Rows are points. The window is the flat piece filled in between its corners: a triangle in 3 columns, a solid with four corners in 4, and so on. A path goes straight from each point to the next, and from the last back to the first. List the points from which the path goes on through the window.

Window (3 x 3):
[[ -3 -33  60]
 [-24 -45 -28]
 [  1  55 -41]]
Path:
(1): [ 19 -45 -19]
(2): [-42 -36 -14]
(3): [-45 -32 -12]
(4): [ 29 -60 -49]
(5): [ 21  23 -73]
(6): [-62  11 -11]
(7): [-50   9   9]
(8): [50 -8 48]
(9): [ 10   7 -22]
(10): [-57  25 -58]
(11): [-37  48 -40]
(12): [ 46  11 -69]
(13): [  6 -66  41]
(14): [-24 -45  71]
(15): [-41  -3 -15]
(16): [ 12 -90 -19]
Through the window after points: 1, 3, 9, 15

Window (3 x 3):
[[ 70   4 -17]
 [-55  -7   3]
 [-13  20  25]]
Path:
(1): [25 -7 24]
(2): [-17 -15  20]
(3): [-95   0 -43]
(4): [-1 27 -3]
(5): [ 47 -10  26]
(6): [38 -8 33]
(7): [-11  26   2]
(8): [ 28   4 -59]
Through the window after points: 4, 6

Window (4 x 4):
[[-23 -51 -12   0]
 [-25 -14   6 -20]
 [  1  60 -21  26]
 [ -7 -21  15  76]]
Path:
(1): [  7 -18  14  57]
(2): [  7 -15  20  68]
(3): [-59 -30 -15  66]
(4): [-39 -36 -17   4]
(5): [ 19 -13  31 -22]
(6): [ 24 -19  32  18]
(7): [-36 -10 -25  55]
(8): [-32 -47  -2  45]
(9): [ -4 -40  11  26]
(10): [ 59  -4 -24  95]
(11): [-67   7  30  41]
(12): [-55 -38 -14  -4]
(13): [ 21 -22 -10  18]
(14): [ 9  9 27 -3]
(15): [-51 -29 -22 -15]
(16): [-43 -25  -2  62]
Through the window after points: 2, 4, 6, 12, 14, 16

Window (6 x 6):
[[-19 -12 -36  32  18  47]
 [ 51 -16 -15 -13  35 -36]
 [-32 -16 -31  10  15 -10]
 [ -3 -92  18  56 -32  49]
 [-14  -5  -5  47 -23  -2]
 [-46  21  16   9  50 -11]]
Path:
(1): [-16   7  -7 -11  27   1]
(2): [ -2 -16  -6 -14 -35   6]
(3): [ 16 -14 -12  27  30 -21]
(4): [-29 -18 -27  21  32 -19]
(5): [-18 -19 -20   7 -14  12]
(6): [-22   6   4  13 -13  12]
(7): [-45 -69 -27  67  25  16]
(8): [-14 -43 -15  48  11  15]
(9): [  0 -40 -11  21 -24  24]
(10): [ 34 -47  23 -28   6  33]
(11): [-26 -81  -2  95 -30  27]
(12): [-34  -2 -22  30  30 -21]
(13): [ -4  10 -16 -16   5  10]
(14): [-10 -25  -2   7 -18  54]
(15): [-20 -48   1  46   5  -3]
(16): [-19  19 -23  51  61 -40]
Through the window after points: 2, 4, 10, 14

Window (6 x 6):
[[-64 -71  42 -17 -25  77]
 [ 46 -43 -54  37  -1 -70]
 [ 32  35  30  69 -58 -12]
 [-34 -24 -46  30 -28 -34]
 [ 14  28   3 -39 -47  29]
 [-79 -13  68  -4 -42 -25]]
Path:
(1): [-58  -6  43  18 -15  -2]
(2): [-72 -34  76 -41 -92 -46]
(3): [ 17 -59  13  -6 -94   4]
(4): [-43  28  48 -10  -3  24]
(5): [-14  41   1 -12  -6   4]
(6): [-33 -35  24   6 -66  29]
(7): [  1   6   0 -31 -75  11]
(8): [ -5  14   4  -8 -11  13]
(9): [ 5 40 -6 59 11  7]
(10): [-26 -30 -16  22 -54 -32]
(11): [-10 -25   0 -16 -71  28]
(12): [-37 -34  57   8  -2  36]
(13): [-72 -43  37 -34  29  13]
(14): [-10 -24   3  20 -72 -39]
(15): [-85 -53  90   5 -94 -52]
(16): [-36  37   8  -7  30  17]
Through the window after points: 1, 7, 9, 15

Window (8 x 8):
[[-27 -16  -3  -9  -2 -13  31   6]
 [  7  -5   6  -9 -24   0 -14 -34]
 [ 32  20 -20  95 -16 -25  40  50]
 [  0 -20 -13 -42  23 -24 -20   1]
 [  3 -47  -1  28  -7 -13  22  59]
 [-33   1  47   8   0 -13 -12 -16]
 [-21 -24  15  -1  27  17  -2 -20]
 [-12  24  12 -19  -8  22 -20  -7]]
Path:
(1): [ -1 -11  61   7  16   5  45  21]
(2): [ 7  4 42 23  2 -2 49 -1]
(3): [-26 -30 -25   4  23  10 -36  -7]
(4): [ -5 -24 -20  39 -23 -17   8  33]
(5): [ 15 -24  36 -12  13   3  16  13]
(6): [ -3 -12  47  -8  12  -3  49  -4]
(7): [-33  -8 -18  25 -16   0 -36   4]
(8): [-38  13  -5 -16 -20  19 -22  -1]
(9): [17 18 27 -9 10 10 -5 -7]
(10): [ 13  -6   5   9  13 -14  20  18]
(11): [-24 -37 -14  22 -13  -7 -19 -16]
(12): [-12  -5 -23  31 -25 -10 -16 -10]
Through the window after points: 2, 4, 8

Window (9 x 9):
[[ 11  35   2 -21 -33 -62 -49   6 -26]
 [-30   6 -15  53  20  37  11  50   3]
 [-24  15  12 -15 -13 -73  -6   4  11]
 [  4  51  21  -2 -27 -62  19   2 -35]
 [ 10   8  45 -32 -44 -43  -2  15 -17]
 [ 16  28  12   3  52  52  42 -15  18]
 [-23  35 -11 -29  -5  45  46 -30   6]
 [-22 -22  -3  95   4  23  -9   3   3]
 [  9  -5 -22 -19  38  34  59 -15 -21]]
Path:
(1): [ 30 -16 -37  17 -11 -15  48  -5  22]
(2): [-27  34  25 -37  10  20  17 -10 -25]
(3): [-43  33  24  73  31  24   1 -21 -45]
(4): [  2   4  10 -26 -22 -31  20  12  14]
(5): [ -9 -23 -63   4 -46  49  39  52  17]
(6): [-17  51  32  -6  39   6  23 -40 -11]
(7): [-11   6  39  18  -7   2 -20  24 -21]
(8): [  6   2 -26  49   0 -30  29 -11   4]
Through the window after points: 1, 5
